Each point is reached from the start by the listed moves, each made once or not at all, plus a little noise. Say if it took an odd or an even number of moves. Then give how often each move was made.
In the rows, 128 means zero.

Moves:
(1): [130 100  70 128 103]
(2): [166 221 141 125 160]
(3): [146 161 135 174 106]
Start: [132 126 140 130 122]
Points:
[169 218 151 130 157] -> odd (0, 1, 0)
[136  96  81 129  97] -> odd (1, 0, 0)
[190 224 103 175 108] -> odd (1, 1, 1)

Moves:
(1): [162 117 128 159 167 152 151 117 174]
(2): [139 103 131 121 135 110 124 143 183]
(3): [120 128 169 146 156 125 114 100  94]
(4): [111  88 130 159 153  77 138  88 126]
(5): [101 154 131 152 161 106 107 118 122]
(6): [ 81 152 136  94 126 131 162 107 126]
(7): [151 129 160 140 166 131 144 164 112]
(8): [122 155 135 137 113  96 123  87 151]
Start: [143 141 145 175 150 115 122 105 140]
Points:
[134 170 151 181 135  81 116  66 157] -> odd (0, 0, 0, 0, 0, 0, 0, 1)
[140 114 186 214 246  92 205  70 161] -> even (1, 0, 0, 1, 0, 1, 1, 0)
[122 145 198 205 214  71  83  80 157] -> odd (0, 1, 1, 0, 1, 0, 0, 0)
[165  88 148 239 210  93 161  60 184] -> even (1, 0, 0, 1, 0, 0, 0, 0)
[ 60 215 164 176 166  65 134  31 155] -> odd (0, 0, 0, 0, 1, 1, 0, 1)

Moves:
(1): [139 105 101 114 141 128 118 153 122 133 156 104]
(2): [132 111 138 121 120 124 111 130 132 104 147 125]
(3): [107 134 162 130 126 122 138 148 139 110 127 123]
(4): [127  99 108 128 127 108 140 105 140 123  70 128]
(5): [132 147 108  99 152 149 141 110 121 107 126 132]
(6): [130 132 124 129 137 123 106 142 110 122 113 142]
(7): [146 100 151 121 124 123 126 141 138 149 152 129]
(8): [158 144 103 134 113  95 123 127 106 132 131 121]
(9): [143 104 104 129 116 130 149 150 148 119 129 130]
(10): [118 116 148 153 140  98 162 175 102 130 128 141]
(11): [124 147 141 157 154 118 117 100 152 139 123 141]
(12): [140 104 135 154 142 149  98 147 126 117 101 135]
Start: [110 112 126 138 114 136 113 127 107 133 133 129]
Points:
[118 138 133 146 105  91  96 159  76 111 121 130] -> odd (0, 0, 1, 0, 0, 1, 0, 1, 0, 0, 0, 0)
[134  83 115 167 101  68 122 118 153  91  90 127] -> even (0, 1, 1, 1, 0, 0, 0, 1, 1, 0, 1, 0)
[160  49  69 115 155 173  69 190  94  64 138 130] -> even (1, 1, 0, 0, 1, 1, 0, 0, 1, 0, 0, 1)
[114  88  92 163 172  94 159 138 114 100  53 172] -> even (0, 0, 0, 1, 1, 1, 0, 0, 1, 1, 1, 0)
[168  51 124 155  95  60 124 224  74 119 163 149] -> even (0, 1, 0, 0, 0, 1, 1, 1, 1, 1, 0, 0)
[115   7 167 151  98  74 170 206 139  99 116 136] -> even (0, 1, 1, 1, 0, 0, 1, 0, 1, 1, 0, 0)
[126  86 170 130 146 172 104 160 118 102 126 136] -> even (0, 0, 1, 0, 1, 0, 1, 0, 0, 0, 0, 1)
[166  83 100 134 122  92 175 191  82 131 158 142] -> odd (0, 0, 0, 0, 1, 0, 1, 1, 1, 1, 0, 0)

Moves:
(1): [132 146 140 129 135 120 147 134 137 134 130 127 119 116 127 147 130 121
 132 119]
(2): [117 135 156 113 110 143 135 148 119 133 136 123 129 111 130 156 128 116
 131 140]
(3): [137 151 130 125 133 148 131 125 127 128 106 135 117 117 137 118 124 133
 146 115]
(4): [119 125 133 129 113 129 118 113 145 126 146 131 135 127 122 139 127 127
 129 139]
(5): [126 146 107 122 112 124 113 121 139 110 116 125 128 139 112 129 132 132
 135  99]
(6): [113 134 138 130 128 132 144 147 150 120 121 117 107 120 130 116 131 137
 141 125]
(7): [132 119 135 104 131 133 133 130 133 124 124 134 136 133 139 111 134 128
 119 126]
(8): [132 133 120 121 129 148 112 125 123 133 130 140 120 113 127 137 147 129
 126 108]
(9): [141 139 104 124 152 134 122 122 114 138 132 140 125 132 140 144 121 131
 112 150]
(10): [129 112 142 104 127 148 124 126 134 120 144 132 134 138 126  93 121 115
 123 136]
(11): [126 127 135 115 130 133 130 140 140 144 121 146 139 115 138 142 125 119
 126 115]
(12): [137 124 129 142 139 141 118 137 114 116 135 121 118 118 130 125 112 145
 118 146]
(13): [148 119 130 121 144 134 128 127 122 142 116 128 122 119 144 144 134 119
 118 137]
(14): [104 138 133 136 138 119 156 119 136 130 128  89 128 117 144 121  99 125
 129 143]
(15): [130 136 121 113 130 118 149 118 138 150 128 113 122 123 138 130 129 128
 144 118]
(16): [135 126 114 133 125 115 119 120 127 133 132 129 128 126 142 137 120 116
 120 133]
(17): [127 110 147 122 138 137 149 150 121  96 125 124 133 113 115 132 133 130
 142 125]
(18): [142 124 122 112 139 132 141 131 131 129 120 120 135 115 132 103 127 124
 118 140]
Start: [127 144 136 120 121 132 132  97 106 139 130 121 132 137 122 127 115 140
 137 106]
Points:
[148 151 178  62 186 182 180 128 103 171 138  96 131  65 185 149  65 103
  95 179] -> odd (1, 1, 0, 0, 0, 0, 0, 0, 1, 1, 1, 1, 1, 1, 0, 0, 0, 1)
[131 198 116  78 163 133 174  94 132 165 120  90 126 109 166 152  70 143
 131  99] -> even (1, 0, 0, 0, 1, 0, 1, 0, 1, 0, 1, 1, 0, 1, 1, 0, 0, 0)
[161 179 166   7 140 209 157 100 124 142 129 134 120  80 147 171 140 114
 155  80] -> even (1, 1, 1, 1, 1, 0, 1, 1, 1, 1, 0, 0, 1, 0, 1, 0, 1, 0)

Moves:
(1): [127 126 134 138 126 115 136 129 114 129 129 130 146 131 124 135 124 130
 126 116 140 142 130 112 128 134 127]
(2): [113 127 116 125 120 137 130 127 141 149 132 140 118 126 138 139 142 116
 119 128 117 129 137 133 132 121 132]
(3): [139 127 114 123 133 118 141 132 130 130 131 134 126 133 130 133 127 125
 126 122 117 126 135 136 119 136 114]
(4): [135 107 110 115 117 104 122 110 145 127 136 136 117 126 124 130 130 125
 130 131 135 127 126 126 134 126 140]
(5): [138 130 119 146 122 122 118 139 124 113 140 133 121 117 124 132 128 124
 123 130 132 124 120 123 127 128 137]
(6): [129 135 137 112 147 148 139 119 137 130 120 135 107 126 115 119 123 141
 113 148 132 116 124 118 143 126 133]
(7): [135 147 142 137 134 139 137 136 138 130 122 125 116 140 135 116 131 119
 129 117 139 119 150 138 122 112 112]
(8): [106 145 137 127 122 125 153 123  95 130 122 133 131 135 125 131 148 124
 117 110 137 116 112 111 118 121 114]
(9): [121 133 126 132 138 124 121 111 132 109 116 127 119 129 134 139 126 132
 126 128 125 118 138 132 140 128 133]
(10): [126 113 120 127 123 142 117 130 126 124 108 144 139 151 127 120 128 130
 131 123 118 129 144 118 118 132 145]
(11): [119 127 124 131 128 120 134 123 125 130 129 134 127 138 131 130 109 130
 145 123 126 125 128 136 141 133 116]
(12): [114 120 119 125 131 114 123 128 136 120 128 135 120 112 128 120 130 107
 142 115 127 137 140 131 117 131 122]
(13): [124 132 116 137 135 124 133 136 123 147 134 133 114 136 122 134 122 133
 115 119 127 123 127 154 117 131 130]
(14): [120 124 131 124 131 136 114 135 138 120 133 141 114 127 136 146 139 134
 133 124 128 119 136 124 129 128 128]
(15): [114 122 131 129 112 122 121 127 134 139 125 123 127 135 129 129 117 137
 113 110 117 133 126 125 127 130 118]
(16): [131 125 122 111 120 139 125 136 125 135 123 139 133 137 131 128 135 116
 128 129 127 126 129 124 127 122 134]
(17): [136 117 134 123 119 138 107 124 125 140 137 135 148 130 134 131 139 140
 103 169 125 119 124 133 121 123 121]
(18): [117 132 148 141 116 115 119 129 136 109 107 125 135 132 122 120 122 142
 137 132 116 136 127 117 101 107 101]
(19): [118 118 124 149 128 152 132 130 135 127 116 127 145 126 119 124 120 120
 128 122 135 130 114 134 114 126 125]
(20): [114 143 136 130 129 109 131 126 129 100 118 132 123 132 131 114 135 128
 115 119 113 135 121 116 124 131 134]
(21): [132 131 135 125 124 140 130 124 122 135 136 128 127 127 128 139 142 139
 134 127 123 133 124 135 142 115 128]
(22): [125 130 135 128 134 137 127 120 122 133 120 129 121 138 134 128 134 128
 125 120 128 114 122 127 137 112 135]
(23): [117 112 131 133 129 123 139 142 134 129 130 125 120 128 109 108 135  97
 143 120 133 135 121 127 138 135 123]
(24): [138 133 117 125 136 119 131 129 130 138 121 139 134 134 122 119 127 135
 132 123 130 123 130 127 131 130 123]
Start: [128 118 143 122 129 119 133 108 130 136 129 137 130 136 133 122 130 121
 112 129 118 138 112 144 110 115 122]
Points:
[ 90 131 162 143 117 130 127 118 112 146 144 185 110 140 159 147 193  90
  78 104 133 103 134 124  90  74  96] -> odd (1, 1, 0, 0, 1, 0, 1, 1, 0, 0, 0, 1, 0, 1, 0, 0, 1, 0, 0, 0, 0, 1, 0, 0)
[ 54 123 138 182 114 120 170 136 115 157  89 197 110 186 107  93 173  67
  85   7 116 139 113 139  83  86 110] -> odd (1, 1, 0, 0, 1, 0, 1, 1, 0, 1, 0, 1, 1, 0, 1, 0, 0, 0, 1, 1, 1, 1, 1, 1)
[ 71 109 129 118  83  84 137  86 114 153  95 226 118 213 125 134 148 140
  29 108  79 107  94 108  72  84 107] -> even (1, 1, 1, 1, 1, 1, 0, 1, 0, 1, 1, 0, 1, 0, 1, 1, 1, 1, 0, 1, 0, 1, 0, 0)
[ 86 100 131 178  90  90 163 124 137 157 133 186 119 144 105 125 177  65
  94  93 128 139 102 160  47  70  57] -> even (1, 1, 1, 1, 1, 0, 1, 1, 0, 0, 0, 1, 1, 0, 0, 0, 1, 1, 1, 0, 1, 0, 1, 0)
[ 80 135 131 149  99  42 127  95 146 127 118 210  88 161 142 157 187 137
  56  74  88 122 136 140  66  71  61] -> odd (1, 1, 1, 1, 1, 0, 1, 1, 1, 0, 0, 1, 1, 1, 1, 0, 1, 1, 0, 1, 1, 0, 0, 1)
[131  96 123 104 117 107 171 114 101 173 157 193 114 152  90 134 175 105
  64 143 140 116  79 135 114 103 115] -> odd (1, 0, 1, 1, 1, 1, 0, 1, 0, 0, 0, 0, 1, 0, 0, 1, 1, 0, 0, 0, 1, 0, 1, 0)
[ 95  95 137 140 114  72 105  61 168  92  94 175 144 142 122 112 131 134
 125 135  92 144 105 153  95  84  84] -> even (0, 0, 0, 1, 0, 0, 0, 0, 1, 0, 1, 1, 0, 0, 0, 0, 1, 1, 1, 1, 1, 0, 0, 1)
[ 63  80 164 104 109  95 105 120 158 114  74 214 141 184 105  80 127 125
 106 114  86 153 129  88  92 117  84] -> odd (1, 0, 0, 0, 0, 1, 0, 0, 0, 1, 1, 1, 0, 1, 1, 1, 1, 1, 0, 1, 0, 0, 1, 1)
